Each row of a before or after table is a point. The points were changed in one or more steps. Then noise was added and the rows were shuffled. The steps act on how far a point lies along the listed directions, d1 being the first. Write out the steps. A step turns or swaps two directions, mirrors them in a line or flattens them onto one, adds a multiple of one to another, or multiplies one. Angles are multiples of 10 degrees, from the lower direction toward the higher: turns from -170 to 170, lines from 10 to 170 but not 90. Use the fewest steps. Two steps may share a direction if one is a turn and the other turns, adds or multiplies; they go together, in the order done. Otherwise the lowest direction goes first.
In the rows, 128 means zero.

Directions:
(1): [122 175 115]
(2): [ 88 115 102]
Before, 14 rows:
[[ 90 135 101]
 [116 104 134]
 [ 93  85 110]
 [136 103 141]
 [149 105 151]
 [111 118 126]
 [132 130 131]
 [104 144 108]
 [110 100 123]
 [145  98 134]
 [ 95  96 112]
 [ 97 125 107]
 [ 98 132 103]
 [105  97 121]]
After, 14 rows:
[[102  71 124]
 [141  77 151]
 [ 87 127  99]
 [ 86  72 112]
 [108  75 125]
 [133 133 132]
 [ 85  50 111]
 [153  67 143]
 [116  82 136]
 [ 95 166  98]
 [ 75 149  90]
 [161  78 164]
 [107 110 125]
 [ 86 144  94]]
Steps: multiply d1 by 2; multiply d2 by 1.3

Directions:
(1): [161 114 146 101  94  90]
(2): [181 101 114 134 153 151]
(3): [140 156  71 131 125 102]
(4): [130 114 119 171  78 145]
Before:
[[204 111  83 113 173 132]
 [191 129  79 110 173 154]
 [167 126 151 100 101 116]
 [128 166  78 100 101  79]
 [166 103 141 122  91 132]
 [112 149  78 153 140 145]
 [111 128 146 133 108 133]
 [114 119 138 112 153 135]
 [134 130 120 164 120 134]
 [179 118 175  80  98  73]
 [189 104  92 134 171 147]
 [139 165 104 148 103 104]]
After, 12 rows:
[[136 154 132  94 169 135]
 [105 142 129 105 143 133]
 [116 135 140 116 115 115]
 [109 166 139  90 214 128]
 [184 112  90 143 149 182]
 [151 132 133  83 157 119]
 [145 108 121 146  86 131]
 [143 146 148 125 130 113]
 [184 105  91 140 176 170]
 [156 123 139 133 116 108]
 [111 120 115 143 125 143]
 [188  96  96 147 157 157]]
Steps: turn d1 and d4 by -100 degrees; flatten d2 and d3 onto the line at 10 degrees

Directions:
(1): [116 130 183 119 143  88 166 127]
(2): [140 117 116 121  63 103 148 157]
Before, 9 rows:
[[103 122 149 149 201 128 119  87]
 [129 121 160 129 131 119 161 125]
 [145 116  83 140 131 170  96 119]
 [110 115 169 127 179 120 137 118]
 [122 127 131 123 117 155 103 137]
 [118 126 159 147 198 130 120  88]
 [127 123 141 124 132 117 120 123]
 [133 122  44 137 132 188  67  97]
 [135 150  83 139 161 199  77  99]]
After:
[[143 108  39 127  52 147 100 134]
 [125 124 131 120 102 147 111 144]
 [148 137  55 133  86 184  89 131]
 [114 119  97 156 179 159  87  92]
 [128 126 137 126 137 122 113 119]
 [124 123 157 133 156 135 149 114]
 [150 110  83 135  85 146 118 143]
 [115 116 134 134 184 154 108 112]
 [130 121 109 155 181 163  86  93]]
Steps: turn d1 and d2 by -50 degrees

Directions:
(1): [153 134 146 146 106  99  90  81 118 165 164]
(2): [168 143  98 105 140 122  80 163 139  96 158]
Before, 14 rows:
[[143 153 120 122 120 108  92 130 119 138 153]
 [ 85  97 133 136 146 147 188 122 131 143  95]
 [127 104 128 119 113 120 119 114 122 124 135]
 [129 125 138 130 123 110 116 116 135 144 113]
 [139 133 107 102 141 144 145 158 149  71 109]
 [241 159 126 142 107  64  16  94 134 151 231]
 [141 117 134 116 114 109 116 107 118 138 150]
 [105 115 145 146 104 134 145  91 117 158 126]
 [110 121 141 134 124 138 168 114 124 132  97]
 [104 110 159 139 118 140 169 117 126 155 106]
 [112 122 120 119 137 150 164 142 134 127 110]
 [152 143 131 119 116  99  92  83 134 158 155]
 [110 119 143 137 123 132 163 132 113 135 110]
 [122 148 142 143 114 108 130  94 116 140 121]]
After:
[[130 152 139 142 113 105 120  96 117 139 128]
 [113 122 146 139 119 132 162 103 122 141 102]
 [112 119 147 141 120 127 159 123 111 143 116]
 [ 87  97 141 144 137 140 184 102 127 157 102]
 [129 105 127 118 113 119 117 117 123 122 136]
 [144 154 114 117 125 112  94 142 121 129 150]
 [126 130 113 107 140 148 161 153 145  77  97]
 [145 119 130 111 117 110 111 114 119 132 153]
 [116 117 145 147 102 127 131  87 116 160 137]
 [161 146 121 110 121 101  83  97 138 147 160]
 [133 126 137 129 124 109 111 118 135 142 116]
 [111 113 162 142 113 132 160 105 123 163 115]
 [248 164 101 121 126  75  12 138 145 114 227]
 [109 120 127 125 133 149 167 133 131 135 109]]
Steps: turn d1 and d2 by 20 degrees

Directions:
(1): [176 121  91 138 156 143 127 117 195 125 158 150 152 134]
(2): [119 141 146 185 135  88 114 128 132  84 140 131 119 188]
(3): [130 118 142 112  79 156 136 116 130 122  92 180 166 174]
(4): [124 101  95 136  54 120 108 148 162 118 127  86 114 124]
(5): [ 98 141 128 172 110 161 119 109 127 199 164 134 120 143]
Before:
[[142 127 119 100 167 120 135 132 136 103 131 120 120 116]
 [115 131 123 104 113 145 150 119 119 150 136 121 141 122]
 [161 134 135 105 155 121 146 131 148  79 114 131 156 113]
 [ 87 127 163  87 117 123 153 148  45 142  82 105 124 107]
 [157 107 100 114 121 135 132 141 161 102 133 105 135  96]
 [149 130 113  98 154 141 154 124 139 127 124 139 143 106]
 [156 113 113  93 179 120 139 137 165  89 129 136 143 108]
 [177 124 106  91 177 131 144 124 152 117 128 128 142  95]
 [107 132 129 131 150 133 129 128 104 154 122 115 129 121]
 [147 115 115  94 141 124 129 145 134 113 109 133 129 111]
 [168 125 101 107 169 142 132 119 132 128 120 132 136  98]
 [ 98 151 134 219 124 166 120 105 145 212 191 134 119 163]
 [161 102 109  77 115 146 130 120 164  84 102 139 158 134]]
After, 13 rows:
[[137 123 115 118 125  84 134 150 138  69 115  94 113 120]
 [139  96 127  74 117  71 129 172 133  13  75  97 126 120]
 [152 115 111 125 119  77 113 148 125  52  92  90 111 126]
 [ 93 135 132 165  75 176 128 119 128 200 145 133 133 147]
 [129 152 107 214 190 171 133  95 166 228 221 151 139 161]
 [154 120 130  89 115  95 136 152 139  42  87  93 137  97]
 [153 112 121  99 117  57 125 161 132  18  84  78 116 126]
 [121 131 113 170 135 145 117 116 147 159 149 127 138 160]
 [139 120 126 111 144  95 121 153 126  87 108 119 115 124]
 [114 144 119 147 146 120 142 121 128 139 165 105 126 137]
 [135 117 123 102 124 103 129 138 139  68 107 120 122 145]
 [140 112 126  58 157  85 129 151 103  46  87  72 110  78]
 [129 125 157 107 137  87 138 151  89  43  92 108 123 123]]
Steps: add -1.5 times d1 to d5; turn d1 and d4 by 140 degrees; turn d2 and d3 by 130 degrees

Directions:
(1): [168 126 143 142  91 137 104 146 182 134 153  84 147  74 161 149 145 122
 163 135]
(2): [115 126 132  96 102  45 144 128 102 130 190 123 130 139 154 144 135  86
 119 132]
(3): [136 165 127 158 136 129 160  90 114 177 105 112 142 163 179 115 119 117
 170 174]
(4): [104 126 117  95 164  91 138 119 145 153  92 152 175  74  93 128 136 107
 175 125]
Before (13 x 20):
[[141 151 144 133 102 107 139 102 117 133 152 131 124 146 170 129 111 108
  132 157]
 [ 81  85 116  69 178  74 105 129 167 112  88 185 173  61  43 118 140 117
  129  75]
 [106 132 130  96 169  74 158 122  92 135 148 147 123 149 128 136 134 103
  113 135]
 [ 79 113 124  76 129  61 144 105 100 117 166 144 125 132 119 127 125 110
   99 132]
 [ 77 102 106  74 166  74 147 132 167 137 107 180 180  29  80 148 148  98
  190 134]
 [ 74 127  95  54 168  88 145 120 133 128  85 193 166  79  57 120 156  86
  144  89]
 [145 145 149 126 101 139 120 137 122 130 167 107 113 144 162 142 109 126
  108 110]
 [125 118 130 126 133 143 112 114 103 116 144 133  94 160 137 141 119 156
   90 132]
 [134 139 136 134  89  79 109 137 110 111 176  94 107 121 155 141 127 111
  105 126]
 [ 93 134 126  73 165  72 131 132 148 150 103 154 160  59  95 133 157 100
  173 106]
 [140 102 128 102  84 104 109 155 129  88 181 114  91 146 126 135 129 141
   66 104]
 [133 121 135 123 102 113 131 131 107 102 178 118 104 149 169 147 123 114
   72 132]
 [125 119 136 106  94 108  94 155 102 100 183 128 114 155 114 133 133 116
   83  95]]
After (13 x 20):
[[143 116 144 122  93 114 115 146 141 106 181 104 123 102 168 158 133 109
  102 132]
 [151 124 138 136 112 149 102 117 124 124 154 106 104 139 163 148 129 151
  110 138]
 [124 127 135 111 152 107 139 139  99 112 164 134  98 161 128 139 131 123
   82 126]
 [ 93 114 134  86 109  84 135 114 100 100 179 132 100 144 126 129 124 128
   74 126]
 [ 64 139  93  81 156 105 161 110  68 111 108 193 113 187  82 103 132 100
   78  99]
 [ 63 140 117  73 182  77 156 112  80 141 103 186 119 142  91 111 138 109
  118 101]
 [138 127 138 113  80  99  95 154 126 120 195 111 128 140 139 135 139 104
  112 104]
 [154 140 147 116 107 132 114 139 148 138 158  97 137 105 148 152 116 121
  134 107]
 [137 126 132 117 102  72 103 142 132 110 163  98 129  84 143 143 128 103
  126 119]
 [150 110 133 105  76  82 116 150 155 114 183  93 122 113 150 143 137 120
  108 120]
 [ 68 113 114  89 172  65 144  96  89 118 106 188 123 178  88  96 118 119
   82 110]
 [ 40 109  92  83 188  77 179 110  85 125  97 223 125 135  76 124 120 112
  122 135]
 [145 129 146 128 107 119 122 126 142 120 147 141 130 110 136 135 111 116
  125 135]]
Steps: turn d1 and d4 by 60 degrees; flatten d2 and d3 onto the line at 150 degrees

Directions:
(1): [ 81  91 141 116 131 121 127 102 134 154 124 192 151 124 172  74 161 107
 112 140  89 117 129 165]
(2): [154 106 116  86 132 208 166  99 165 123 112 146 126 145 115 123 105  85
 155 140 129 108  95 100]
Before, 12 rows:
[[129 105 128 124 140 138 130 106 143 136 118 156 143 133 165 102 139  92
  129 151 114 103 126 150]
 [106 135 127 139 117  70 100 139 116 141 156 153 135 115 136 105 144 149
  112 127 116 136 161 149]
 [180 167 110 148 127 113 124 147 104 103 122  54  93 117 112 196  85 162
  140 112 176 126 132 114]
 [ 59 106 147 149 128  49  94 131 124 155 137 181 146 117 187  79 177 125
  108 121  91 126 139 190]
 [180 149 121 128 125 144 147 134 129 121 129  83 114 144  72 171 103 141
  141 113 139 137 115  88]
 [ 55  67 138  83 134 173 166  49 153 163  98 232 165 147 184  52 156  54
  112 137  74 107  93 156]
 [101  90 129 114 119 178 151 106 185 124 114 180 120 150 171  70 140  95
  114 139 109 130 119 129]
 [115 147 142 167 116  87 103 130 108 125 128  97 118 118 149 122 133 141
  114 129 121 128 154 149]
 [201 123  92  86 127 215 170 118 176 113 126 102 105 143  76 156  59  83
  174 125 151 103  78  69]
 [157 153 129 114 123 142 164 121 141 128 123 109 129 131  87 140 116 116
  127 140 147 123 120 118]
 [102 137 158 137 116 100 108 134 121 150 134 135 118 127 145 131 142 139
  105 129 121 134 128 124]
 [150 166 115 135 135 115 126 145 108 101 146  91 125 143 107 149 111 153
  169 138 145 130 140 120]]
After (12 x 24):
[[150 209 120 188 120  63 104 173  74  97 133  19 102 130  80 214  99 187
  116  83 184 169 142  95]
 [148 141 132 102 125 152 172 111 148 135 120 129 135 132  98 125 122 104
  129 145 137 117 115 122]
 [159 152 122 159 135 102 112 148 118 113 131  86 123 127 129 157 121 136
  130 131 152 124 141 130]
 [150 103 127  92 130 182 169  91 155 143 117 155 137 151 107 115 122  96
  141 133 101 117  98 108]
 [ 87 150 142 182 124  13  74 171 100 134 148 114 127 111 154 131 160 166
  108 103 127 145 155 170]
 [148 165 120 169 111 120 118 171 144  89 132  67  88 141 117 155 110 165
  115 110 167 161 147  99]
 [124  82 120  84 137 180 160  74 151 143 103 185 132 127 174  98 119  83
  139 146 108  87 101 147]
 [199 119  93  84 129 219 172 116 177 117 126 109 108 144  78 150  63  80
  175 126 148 102  77  71]
 [119 118 120  99 140 151 147 104 137 123 133 161 145 150 140  94 129 108
  168 154 108 110 121 139]
 [ 99 122 146 149 120 105 112 108 120 137 123 134 128 121 165  95 144 118
  116 139 100 119 144 160]
 [100 134 158 135 117 104 107 132 123 151 134 139 118 126 146 127 142 136
  103 130 118 134 129 126]
 [103 132 127 137 116  73 102 136 118 141 156 155 136 116 140 102 143 146
  112 130 112 134 161 151]]
Steps: mirror d1 and d2 in the line at 120 degrees
